Each point is reached from the start by the listed moves, each made 0, 1 or 2 times, or once backwards (-1), plus a little noise. Say if it took an odd or an even number of moves. Then give how often each move was made.
In the rows, zero is written as 128.

Moves:
(1): [158 123 108]
(2): [137 160 133]
(3): [146 115 160]
Start: [166 126 130]
Points:
[243 102 121] -> odd (2, 0, 1)
[155 117 183] -> even (-1, 0, 1)
[204  74 139] -> odd (1, -1, 1)

Moves:
(1): [165 126 142 128 150 151  98]
(2): [125 178 148 137 130 136 149]
(3): [125 128 159 124 111 109 123]
(4): [134 120 146 171 133 128 129]
(5): [106 127 140 120 170  93 116]
(6): [108 116 142 125 125 155 113]
Start: [122 113 130 136 128 135 131]
Points:
[108  62 108 160 229  50 107] -> even (0, -1, -1, 1, 2, -1)
[135  34 207 107 191 175   7] -> odd (2, -1, 1, 0, 1, 2)
[ 69 158 190  85 147 117 121] -> odd (0, 1, 1, -1, 1, 1)

Moves:
(1): [141 132 139 127 122 127 150 124 139 123 139]
(2): [112 162 125 149 144 141 124 137 138 125 132]
(3): [121 125 142 134 119 113 132 124 121 122 110]
(4): [143 119 122 161 131 128 132 140 129 130 127]
(5): [135 122 133 118 160 146 137 121 122 143 102]
(6): [123 122 134 129 112 151 131 125 131 122 133]
(7): [108 137 102 133 133 141 163 123 112 128 150]
(8): [116 111 143 125 134 130 132 147 134 111 138]
(9): [122 126 115 127 134 125 134 126 152 132 117]
(10): [124 134 132 130 121 130 130 139 126 151 127]
(11): [120 128 139 135 146 127 122 109 128 151 139]
Start: [136 132 149 106 139 123 133 118 137 124 152]
Points:
[ 65 159  89 176 144  94 181 130 111 191 185] -> odd (-1, 0, 1, 1, -1, -1, 2, 0, 1, 2, 1)
[211  91 202 114 136 136 125  79 120 168 126] -> odd (1, -1, 0, 1, 1, 1, -1, -1, -1, 0, 1)
[114  47 141 150 217 104 176 141 122 142 128] -> even (-1, -1, 1, 2, 1, -1, 1, 2, 1, 0, 1)
[ 97 205 221 213 167 121 143 121 127 193 162] -> odd (1, 2, 2, 1, 0, 0, 0, 0, -1, 2, 2)
[185 117 249 184 205 187 154  80 151 146 126] -> odd (2, 1, 1, 2, 2, 2, -1, 0, -1, -1, 2)

Moves:
(1): [147 126 125 119 124 125 132 126 130 128 125 135 127 125 127]
(2): [130 151 130 135 134 126 141 127 123 123 131 135 121 127 130]
(3): [136 131 151 124 119 124 145 121 121 139 131 122 155 145 136]
(4): [127 118 107 164 122 138 137 126 130 138 119 144 124 142 132]
(5): [140 125 134 132 155 139 121 124 134 130 136 123 147 131 125]
(6): [118 139 129 112 129 152 121 120 119 134 139 133 128 135 123]
(7): [120 112 116 112 137 128 148 121 128 118 134 131 129 128 129]
(8): [127 136 125 132 131 134 141 148 125 132 121 130 129 131 111]
(9): [124 126 135 125 118 143 127 134 150 120 137 138 134 126 131]
(10): [125 140 134 112 143 121 128 131 136 156 134 129 129 136 141]
(11): [133 124 132 135 122 120 131 136 121 130 156 121 116 122 124]
(12): [119 130 129 124 130 113 121 132 117 137 130 151 138 121 132]
(13): [121 138 110 127 122 123 127 132 128 126 138 118 143 126 125]
(14): [131 124 118 126 134 126 129 142 127 116 128 134 128 155 136]
Start: [127 131 124 130 121 123 126 151 124 134 136  88 122 134 119]
Points:
[ 82 183  54  60 132 155 176 149 131 190 176 171 103 116 113] -> odd (2, 1, -1, 1, -1, 2, 2, 1, 1, 2, 0, 1, 1, -1)
[149 103 177  38  53 179 149 113 117 113 180  76 110 111  91] -> odd (2, -1, 1, -1, -1, 2, 1, 0, 1, -1, 1, -1, -1, -1)
[119 148  56 137 235  66 141 249 113 164 213  69 151 170 108] -> even (-1, 0, -1, 0, 2, -1, 1, 2, -1, 2, 2, 1, 2, 2)

Moves:
(1): [156 137 140 140 133 137 118 121 112 124 116 125 124 113 129 144 126 116
 156 114]
(2): [135 137 139 102 120 122 140 123 119 133 137 124 130 123 115 130 146 128
 135 136]
(3): [122 120 131 124 138 134 135 124 129 125 126 120 126 125 126 122 126 139
 135 121]
(4): [117 146 127 127 134 133 124 125 131 144 129 126 132 136 133 136 124 128
 126 135]
(5): [122 130 122 140 140 131 135 120 130 135 121 139 134 114 139 120 128 135
 122 122]
(6): [131 128 133 120 125 133 120 118 125 131 130 131 130 130 132 124 148 135
 116 135]
(7): [130 124 125 130 133 134 141 137 125 124 126 120 126 135 134 129 132 128
 124 129]
(8): [121 122 143 130 124 120 124 140 134 131 129 144 132 137 132 141 136 133
 123 133]
(9): [137 147 126 131 141 131 149 121 154 120 130 126 135 135 124 126 128 138
 111 129]
(10): [135 124 126 125 131 123 122 136 132 140 135 125 129 132 127 128 130 131
 125 126]
(11): [142 128 128 136 128 121 122 134 119 130 146 108 133 125 124 121 126 137
 118 125]
(12): [126 119 142 138 119 137 132 119 136 129 133 141 143 119 133 111 132 129
 138 123]
(13): [113 141 135 120 138 130 120 133 139 138 121 125 137 127 133 127 134 120
 124 128]
(14): [123 127 139 122 141 125 130 124 114 125 136 130 127 138 132 122 137 119
 127 131]
(15): [129 112 133 132 132 127 127 139 128 132 139 137 107 127 155 127 128 122
 123 145]
(16): [119 119 127 123 129 135 135 127 138 130 129 134 123 124 120 144 123 115
 124 133]
(17): [134 133 125 129 135 124 125 109 125 127 139 118 117 126 137 133 151 127
 133 125]
(18): [141 110 129 117 134 129 137 121 121 115 118 126 127 133 157 141 130 131
 131 122]
(19): [129 121 115 118 133 133 131 129 129 124 134 128 127 119 123 130 130 124
 136 141]
(20): [136 122 120 145 126 122 121 122 129 135 125 119 127 123 127 127 128 130
 125 143]
Start: [132 121 123 120 128 129 131 131 124 134 119 133 127 136 146 145 137 125
 136 135]
Points:
[194 160 149 173 160 130 140 120 110 115  97  58 154 147 191 128 145 100
 142 130] -> odd (1, 0, -1, 0, -1, -1, 2, -1, 1, -1, 1, 1, 2, 1, 0, -1, 0, 1, -1, 2)
[204 135 241 124 198 151 168  85 144  97  88 143 192 169 231 170 249 125
 146  72] -> even (2, 0, 0, -1, 0, 1, 2, 2, 2, 1, 0, 2, 2, 2, -1, 0, 1, 2, -1, 0)
[216 104 144 150 119 129 191 134 175 155 168 134 214  90 142  80 224 226
  73 193] -> odd (0, 2, 0, -1, 2, 2, 2, 2, 2, 1, 2, 2, 0, -1, 0, -1, -1, 0, 2, 2)
